Every row gives one point. Before rounding, the points of a table are all equally far from one centre. They may lie mostly on one side of it. Write the centre, to within rounding.
In the rows, 128 means zero.

Points, 6 rows:
[[189  92]
 [180 132]
 [160  65]
 [113  84]
 [185  85]
 [140  64]]
Centre: [149 105]

Points:
[[187 152 112]
 [ 65 110 130]
 [143 134  35]
 [153  50 124]
 [128 153 158]
 [175  71 134]
 [164 103  40]
 [114  45  86]
 [122 173 136]
 [ 73 140  69]]
Centre: [130 113 101]

Points, 12 rows:
[[177  96 155 128 193 145]
 [176 123  90 107 103  74]
 [167 197 104 147 152  85]
 [169 166 109  39 190 170]
 [202 169 121  63 104  99]
 [147  94 132  88  56 138]
 [ 96 132 129 194 133 155]
 [181 137 128  52 155  94]
 [143 192 115  75 170 229]
 [196 163  85 157 165 218]
 [ 90  98 133 120 183 181]
 [145 176 195 134 167 182]]
Centre: [148 149 113 113 129 159]

Points:
[[153 106 139  96  97 119 126  88  63]
 [109 183 142 185 166 224 126 192  69]
 [118  95 175 190  89  98 150 143  87]
 [ 59 178 108 158  96 199 154 141  82]
 [ 56 179 202 180 136 140  62 162  88]
 [ 82 119 147  60 181 106 195 123 118]
 [ 85 142 141  32 184 175 107 107  89]
 [ 19 140 133 107 127 163  65 145 118]
 [ 60 105 124 118 174 192 176  98  27]
 [ 96  56 131 136 114 117 175 120 137]
 [ 81 105 115 120 156 214 105  55 138]
 [162 214 124 193 143 121 100  92 105]]
Centre: [103 137 143 146 172 145 124 127 100]

Points (14 x 11):
[[132 149 105 180 152 108 185  99 100 150 118]
 [166 135 136 124 153 120 249 168 108 101 161]
 [138 156  87 145 115  96 173  69 138 126 172]
 [158 108 114 129 155  93 242 141 142 126 191]
 [139 171 169 183 143  69 198 144 121 147 162]
 [145 138 111 113 107 147 215 187 122 149 115]
 [184 133  98 177 120  94 217 164 106 122 162]
 [125 111 161 112 130  96 191 149  66  94 131]
 [166  90 135 108 112  69 187 111  85 128 141]
 [165 177 170 169 135 135 203 139 127 106 134]
 [125 167 150 133  93 131 207 137 145 109  97]
 [131 163 184 126 103 124 200 128 135 103 109]
 [173 178 150  74 127 134 200 127 126 154 167]
 [154 165 133  70 127 138 177 107  98 139 129]]
Centre: [135 141 130 131 118 110 194 134 116 134 159]

Points, 18 rows:
[[166 163 111 100 118 132 131 129  84 159 163   7 108 126]
 [132 139 128 120 147  97 177 135 135 126 132 129 114 135]
 [139 126 101 119 160 130  90 174 113 136 177  98 109 105]
 [193 103 127 106 102 113 117 157 117 182 150  60 137  79]
 [155 132  91 105 135 150 103 161  90 142 168  99  79  98]
 [163 150  96 111 107 128 124 210 113 141 143  50  83  96]
 [161 127 127 100 173 134 117 164  71 156 190  89 164 127]
 [145 145 106  63 147 104 147 124 152 164 136  68 108 150]
 [158 102 110 135 154 121  97 129  93 115 165  76 147 127]
 [184 133 127 100 156 137 123 152  92 125 234 114  93 130]
 [195 118 127  99 169  93 129 135  80 180 145  81 126 167]
 [177  95 130  49 131 144 135 110 122 146 178 105 115 130]
 [197 105 108 114 110 142 143 128 173 140 206  94 110 125]
 [161 124 137 121 138 176 131 105 107 137 142  44 129 111]
 [170 119 146  87  99  83 155 114 100 140 191  50  98 102]
 [163 127 106  73  91 102 175 177  95 129 164 100 138  85]
 [154 173  99 136  78 123 140 133 124 136 196 114  94 112]
 [165  98 120 148 128 154 129 138 141 135 210  84 133 115]]
Centre: [182 149 140 106 119 125 137 158 118 134 161  83 122 140]

Points (22 x 18):
[[179 116  87 175 146 113 170 130  82 106 103  21 188 150 137 174 101 127]
 [136 154  70 128 125 107 210 109  93 135 180  33 216 149 149 149 110 144]
 [141 156 105 170 131  90 190 128 162  89 127  23 195 151 148 180  74 131]
 [160 120  67 154 145 136 178  98 121 113 118  67 181 134  92 161 129  96]
 [161 175  89 146 107  80 113 120  90 126 136  53 197 114 159 159 144  92]
 [141 133 106 160 163  97 188 111 149  95 102  60 237  90 139 187 126 119]
 [133 127 112 169 151  70 196 111 130 146 132  83 249 139 121 149 104 130]
 [128 134 101 114 138  92 133 133 183 118 122  61 215 120 142 208 135 182]
 [129 136 106 139 145 127 177 177 133 124 134  46 215 133 116 185 116  90]
 [106 151  87 143 134 120 148 183 158 147 143  96 213 110 175 115 121 114]
 [172 125 100 120 118 100 162 131 138 116 129  57 217 104 101 170 102 101]
 [153 142  90 116 116  98 155 179 172 105 116  53 224 149 153 138 123 112]
 [142 111  83 159 141  99 157 137 163 123 142  51 201 106 113 181  84 124]
 [122 144  61 154  75 123 153  92 142 124 133 102 211 115 164 159 169 161]
 [158 162 105 193 153 151 202 149 110 113  90  66 222 131 124 149 117 132]
 [167 144 165 126 158 107 212 158 159  95 132  45 202 107 174 143 104 124]
 [175 135 115 165 142 108 176 138 118  53 135  37 194 138 143 152 132 175]
 [136 180 143  99 158 143 129 127 152 122 114  44 230 108 144 174 102 144]
 [129  86 123 177 128 113 173 170 158 129 123  75 206 144 142 133  87 137]
 [151 155  78 169 157 116 234 139 139 116 124  64 245 136 185 155 105 121]
 [126 142  65 122 144 107 173 115 139 138 153  50 246  91 153 189 109 137]
 [141 151  88 217 135  88 185 104 127 125 123  58 225 121 153 144  96 126]]
Centre: [151 148 113 137 139 119 169 120 128 137 124  83 176 138 173 163 124 142]

Points (31 x 24):
[[ 15  99  95 118 110  64  74 173 112 164  55 129  88 125  57  81 159 140
  195 189 136 126 122  80]
 [ 70 174  93 171 188 143  80 159  78  86 125 117 100  97 108 159 151 145
  157 165 193  81 135 111]
 [ 95 102  86 117 248 104 100 195 139 190  49  68  74  87  53  67 152 102
  147 167 128  99 154 130]
 [124  79 100 169 193  86  80 101  94 152  76 130 106  80  93 164 208 125
  113 201 123 134 139 104]
 [ 92 110 186  93 170 128  71  99 121 135  60  55  89 105  85 100 165 169
  245 140  78  82 124 109]
 [106 138  94 123 137 133  82 168  59 155  77  60 182 122  89  63 189 115
  182 206 109  92 159  94]
 [ 68 138 134 131 209  78  71 157  75 112 158  78  41  96  82 175 131 150
  146 155 157 120 139 114]
 [ 91  71 127  63 166 112  75 205  97 139  99  80  70 101  54 131 167 132
  151 198  89  72  90 157]
 [ 64 107 147 157 123 171 119 111 109 139  71 106 127  52 115 197 156 160
  180 172 138 118 107  97]
 [108 129 172  91  84 102 108 149 116  96  59 131  79 137  85  81 178 116
  130 175 158  60 104  99]
 [ 60 109  91 144 192 132 124 128  49 135  48 146 124 142 122 162 186 133
  181 177 160  70  97  87]
 [ 60 144 151 173 206  95  50 165 110 129  62  84 110 131 100 134 154  79
  149 199 179 137  79  97]
 [107  95 124 170 205  31 137 146  96 120  78  77 105 138  58 150 157 162
  119 147  89  87 180 127]
 [145  87 176 129 143 134 113 182  65 159  82  50  83 133  71 113 200 140
  188 178 151  75 159 123]
 [118 170 105 143 186 121  69 175 104 164  22 134  59 115 131 139 168 127
  176 155  98  80 135 149]
 [101 118 171  77 157  89  85 173  75 116  76 116 129 124  96 154 177 115
  103 194 207  99 101  77]
 [130 111 120 184 166 133 103 148 163 126  91  91 170 138 100  97 233 122
  166 163 141 157 138 159]
 [131 118 157  75 238  87  70 182  92 171  49 120 124 149  96  87 123 128
  109 201 144 121 133  93]
 [109 116  81 100 195  57  45 162  42 103  89 131  94 134  43 119 176 180
  140 172 128 109 112 167]
 [ 84  88  91 154 162 114 176 173 128 132  74  88 128 148 108  86 199  73
  197 138 148  96 145  66]
 [112 116 142  97 129 141  56 132  91 143  68  81 148 145 118 138 203 187
  183 220 111 148 116  73]
 [ 71  81  93 113 197  85 149 145  83 120 118 158 103 175  95  91 149 164
  108 193 132 147 148  85]
 [137 124 154 153 164  91 146 126  98 137  79  45 134  49 129 166 164 166
  167 151 147  93 180 118]
 [ 66  92 169 103 163 146  85 151  20 164  82  85  87 181  86 129 179 148
  160 126  94 131 132  84]
 [ 91 150 163 143 172 112  86 149 148 187   7  60 109  83  94  89 187 138
  172 212 143 103 134  67]
 [ 68 117 144 145 207  83 101 174 126 169  68  60 129  89  33  51 185 134
  182 128  93 164 168  55]
 [ 61 160 106 161 134 132 172 127  46 124  81  67 103  97  80 129 145 162
  111 189 175  93 121 155]
 [137  87 203 139 160  92  84 193 117 122 129  94 125  70 103 135 147 153
  132 146 144  74 124 142]
 [167 113 157 173 185 140  89 145  97 132  36  99 122 147  43 115 161 101
  179 223  98 109 122 125]
 [ 56 132 131 147 240 129  72 161 131 111  99 139 153  91  97  81 137 129
  169 155 163 148 171  58]
 [140 133 138 106 185  89  56 209  89 112  93  99  67  92 107 150 163 119
  204 174 173 129 154 138]]
Centre: [104 133 114 112 167 113 111 138 116 146  86  95 118 116  64 117 149 144
 157 140 135 123 112 107]

Points, 31 rows:
[[100 150 107 146 104  94 128 125 143 166 145  85 121 208 152 115  72 133
  112  89 110  76 130 206]
 [124 102  69 154  94  86 144 125  75 167 139 108 126 178  53  61 132 101
  103 156  80 118 146 115]
 [133 169  44  81 115  76 136 173 134 149 108 122 141 201 130  61 106 142
  138 120 129 121  97 186]
 [ 43 108 114 113 101  60 129 109  71 188 135 107 121 132  80  56  73 135
  142 137 160  93 103 129]
 [128 126  36  50 119 105  82 130  90 139 174 112 122 178 151  59  75 148
  161 170 153  61  95 123]
 [101 196  99 150  95 123 108 147  80 194 168  71 137 165  98  92 131 140
  123 148  82  31 110 189]
 [109 168  36 122 101  87  95 154  98 180 187  86 115 201  98  86 127 152
  107 167 164  55 131 141]
 [ 85 158  60 147  77  94 166 113 101 196 188 142 102 183  91  89  92 130
  103 115 173  42 115 182]
 [150 169 122 113  98  52 135 175 123 203 118 133  89 210 116  67 134  90
  109 160 149  54 149 133]
 [151 148 125 113  97  75 143 135  91 240 129 107 113 138 103  52 103 147
  124 136 139  43 145 145]
 [138 121  92 166  81  98  84 107 135 134 179 119 100 131  98  75 118 125
  140 184 168  94 145 158]
 [138 157 101 157  92 164 134 143 121 167 153  68 116 199 124  86 110 184
  170  99 132  82 160 180]
 [ 89 191 112 152  89  60 119 183  61 137 180 168 126 161  81  74 115 144
  106 138 162  91 164 155]
 [129 106 106 154 116  90 161 107 129 137 164 114  75 173 123  88 122 160
  122 159 154  45 147 146]
 [ 69 153 120 194 101 140  96 137 111 138 159 105 120 206  91 119  95 131
  109 130  96  53 141 187]
 [121 171  65 121  69  95  89 145 146 161 171 148 102 147  93  44  93 106
  143 116 127 111 139 225]
 [118 148  25  98  74 131 119 134 156 176 113 142 131 195 114  67  77 139
  125 132 143  85 124 203]
 [ 81 134  92 116  48  86 114 108 100 206 141 111 152 177 107   7 103 130
  142 165  89  67 109 153]
 [123 167  58 120  34 140  84 124  77 173 113 142 134 185 127  72 122 160
  148 121 203 110 115 192]
 [ 73 194  84 117 101  76  83 168 104 161 163 126  78 140  99  89  91 159
  156 105 115  64  41 182]
 [ 94 161 116 150 138 116 116 114 127 149 135 132  80 131  83 101 128 156
   85 144 180  63 145 149]
 [109 136  75 192  75 134  96 107  99 172 109  96 110 143 151  77 130  98
  113 105 175  67 148 154]
 [156 148 126 140  70 104 132 134 127 235 130 134 108 164  45  83 111 102
  155 154 122  28 162 150]
 [165 188  83 148 105  88  74 171  88 178 198  89 129 181  79  76 151 139
  152  88 160  77  76 113]
 [136 134  98 134  72 117  95 126 100 218 131  96  92 173 116  87 125 158
  115  98 180  52 148 192]
 [ 96 131 101 136  98 101  99  99 105 205 168 128  85 141 112  51 191 127
   97 130 110  73 138 156]
 [106 147  77 118  66 103  91  80 110 195 159  74 102 149 143 110 142 192
  144 125 113  64 144 171]
 [114 174  68  94 122  84 106 149  94 160 141  89  61 190 129  92  89 117
   78 148 110  67 152 184]
 [ 79 129  88 114  71 115 115 136  74 107 150  74 102 129  57  88  90 117
   75 134 200  74 106 154]
 [ 99 168  54 101 121 102  91 162  45 184 151 104  87 179 122  84  70 165
  129 119 115  98  77 179]
 [110 154  83 130 142 134  92 168 102 157 168  74  99 204  82  72  76 101
  121 102 200  49  95 138]]
Centre: [111 158 109  93  68 125 118 134  97 141 146 134 118 170 106 106 113 107
 150 108 122  79 118 114]

Points, 27 rows:
[[ 76 112 114 114 181 135 139  65 131 226  78  99 156 166 149  24 143 184
  124 194  96 125 116 127]
 [ 77 133 111 136 127 169  71  73 109 147  90  93 199 161 107 101 169 199
  163 201  88 134 132 123]
 [ 59 117 164 120 144 194 119  22 142 181  84  95 139 130 139  88 122 196
  174 179  94 159 105  70]
 [ 47 153  77 144 131 151 106  92 143 112  51  65 175 181 113  87 133 222
  116 201 154 141 114  96]
 [ 82 112  78 111 137 137 120 119 176 176 127  45 160 201 160  77 133 214
  171 177 125 130 159 133]
 [ 44 133 118  97 117 157 116  97 170 186  82  74 167 168  85  90 146 192
   98 149 151 165  58  94]
 [ 56 150 117 146 169 154  48  80 130 156  91  47  95 155 115  70 119 183
  139 147 140 157 119 153]
 [ 55  98 124  69 179 123 109  27 125 185 135  91 143 145 150 134 114 206
  144 155 129 114 169 123]
 [ 19 101  60 114 117 137 101  36 147 153  77  75 137 141  81  70 110 141
  129 180  96 123 116 157]
 [ 50  78  98 104 173 187  99  60 183 187  70 109 154 128 121  92 114 190
  179 213 129 160 128  96]
 [  7 121  71 109 124 147  97  87 163 182  68 115 124 196 157  96 141 209
  128 176  80 147 125  88]
 [ 43 121 164 102 160 130  72  50 175 192 126  92 164 127 138  79 135 165
  168 146 108 175 112 104]
 [ 82 180  91  86 107 153 159  64 147 204  38  87 143 152 164  83 100 176
  169 179 142 183 160  88]
 [ 65 112 110 101 139 150  66  87 165 197 102 106 126 147  88  82 158 206
  127 110 127 191 106 142]
 [ 68 144  87 130 127 149  73  69 157 199  89 113 161 106 117 101 115 145
  170 137  85 162 104  52]
 [ 53 129  62 147 171 165  51  85 185 175 107 135 174 144 129 120 131 177
  140 149 137 132 119 122]
 [102 106  88  87 130 162  49  76 103 186 100  95 153 180  80 123 133 180
  133 158 165 153 134  98]
 [ 53 128 111 146 142  56  88  27 115 164  94  95 131 159 120  92 105 190
  125 176 100 100 126 132]
 [ 84 113 104 128 175 153 101  14 133 218  91 100 138 111 144  54 151 165
  119 153 121 140 165  84]
 [ 24 121 114 115 161 199  82  54 119 133 122  93 169 164 111  96 114 177
  171 166 131 140 110 119]
 [ 57 179 132 134  97 130 123  73 143 158 106  85 132 164 139  27 107 178
  153 166  74 129 119  95]
 [ 70  85 113 111 189 147 115  52 125 219 120  89 164 149 148 108 150 133
  131 113 121 103  87  77]
 [ 51 126 130 125 140 182 133  51 154 143 169  94  97 135 142 133 115 241
   94 145 163 182  98 136]
 [ 48 120 106 105 175 115 122  57 141 185  74  52 201 164 128 112  98 146
  155 132 131 104 131 120]
 [ 50 159  77 102 172 141 116  39 173 155  76  24 133  85 172 115 112 163
  149 188 141 151 123 175]
 [ 74 121 138 116 144 103 111  15 118 166 147  86 174 184 130 115  91 157
  160 203 158 138 166 135]
 [ 83 111  38 135 159 148 100  40 164 200 119  54 123 136 136 123 128 162
  154 125 125 116 114 177]]
Centre: [107 113 104 117 146 130 148  87 146 126  96 103 117 146 146 123 137 139
 119 174 117 170 119 117]

Points:
[[144 118 105 131 190 137  99  95 145 135 115 119  91 130 158 187 136 102
   65 115 149 117 203  81]
 [141 124  99 106 196 169 152 100 114 150  86  79 115 140 139 202 118 121
   78  75 137 138 202  97]
 [172 130 119  83 210 150 125  87 139 118 103  71 116 124 155 201 142 116
  104 111 111 149 205 107]
 [149 103 107 115 147 151 141 148  75 100 107  87 105 124 193 166 108  90
   53  88 161 153 179  96]
 [166 130 102 107 146 182 172 102  82 122  94  79 104 138 161 212 137 113
   50  97 133 154 200 129]
 [137 114 100 113 148 159 184 100  91 141 107 109 161 146 170 191 129 105
   79  80 128 104 168 117]
 [101 155  96 114 148 142 162  97 124 146 122  62 142 130 158 193 105 148
   97  75 116 122 176 120]
 [130 128  59  86 158 156 132 104 113 138 100  71  95 147 190 186 130 134
   98  86 148 119 217 135]
 [168 102  99  69 155 125 153  94  98 136 151 100 132 106 142 193 126 124
  131  70 135  96 186  85]
 [124 160  93  65 132 113 133 122  89 144  91  88 112 109 139 191 117 133
   93  63 114 136 195 113]
 [192 115  91 130 147 142 137 103 112 124  96  65 140 134 165 196 116 132
   76  91 112 151 173 138]
 [132 121  72  92 141 150 150  93  61 131 100  82 109 159 144 172 111 140
  100 110  92  96 220  85]
 [138 112  88  96 151 161 119  82 121 147  89  63 119 145 150 221 145 158
  114 124 116 162 170 126]
 [133 111  99  94  96 104 176  69  77 129 111  85 150 144 164 164 130 132
   92  96 116 138 200 141]
 [144 124 137 108 128 168 119  93 104  97 106  47 173 139 161 178 114  96
  152  75 103 139 200 119]
 [113 104  98 110 142 151 186 109  71 132  87 102  93 168 147 185 132 153
  119  70 105 136 191 152]
 [145 114  93  87 127 139 174  61  95 137  86  93 157 125 177 158 120 149
  143 102 139 150 211 140]
 [128 134 145 116 161 165 150 104 111 149  86 104 133 126 165 186 132 136
   78  65 151 192 170 111]
 [169 126  88  98 126 146 151  87  88 127 117  60 136 122 123 187  89 170
   95  77 127 144 143 137]
 [123 125  98 103 155 142 157 112  87 174 119  88 115 143 168 197 106 110
   75  91 134 144 201 109]
 [150 142  89 105 177 115 144 110  93 147  94 119 155 124 146 162 125 109
   69  90 138 108 216 125]
 [125 112 116  70 129 130 160  97  92 130  69  71 117 130 172 174 117 144
  100  96 105 103 220 107]
 [129 150  93 112 152 116 145  97  77 111  99  96 152 138 138 186 142  88
  125  82  71 137 161  97]
 [139 119 115  99 119 137 157  97  89 124  80  85 125 110 167 166 139 107
   83  50 133 140 249 102]
 [181 133 135 123 188 114 138  88  84  96 108 106 112 149 158 189 138 133
   92 116 126 152 195  82]
 [154 106 125 143 175 165 155 121 115 113  84  87 114 144 172 187 133 113
  111  61 121 186 161  96]
 [141 114  76 116 156 159 157  88  63 174 121  52 106 147 172 169 138 144
  116  86 144 133 193 102]]
Centre: [136 123 115 110 131 168 135 105 110 108 122  99 101 117 122 131 144 114
 115 115 133 136 177 123]
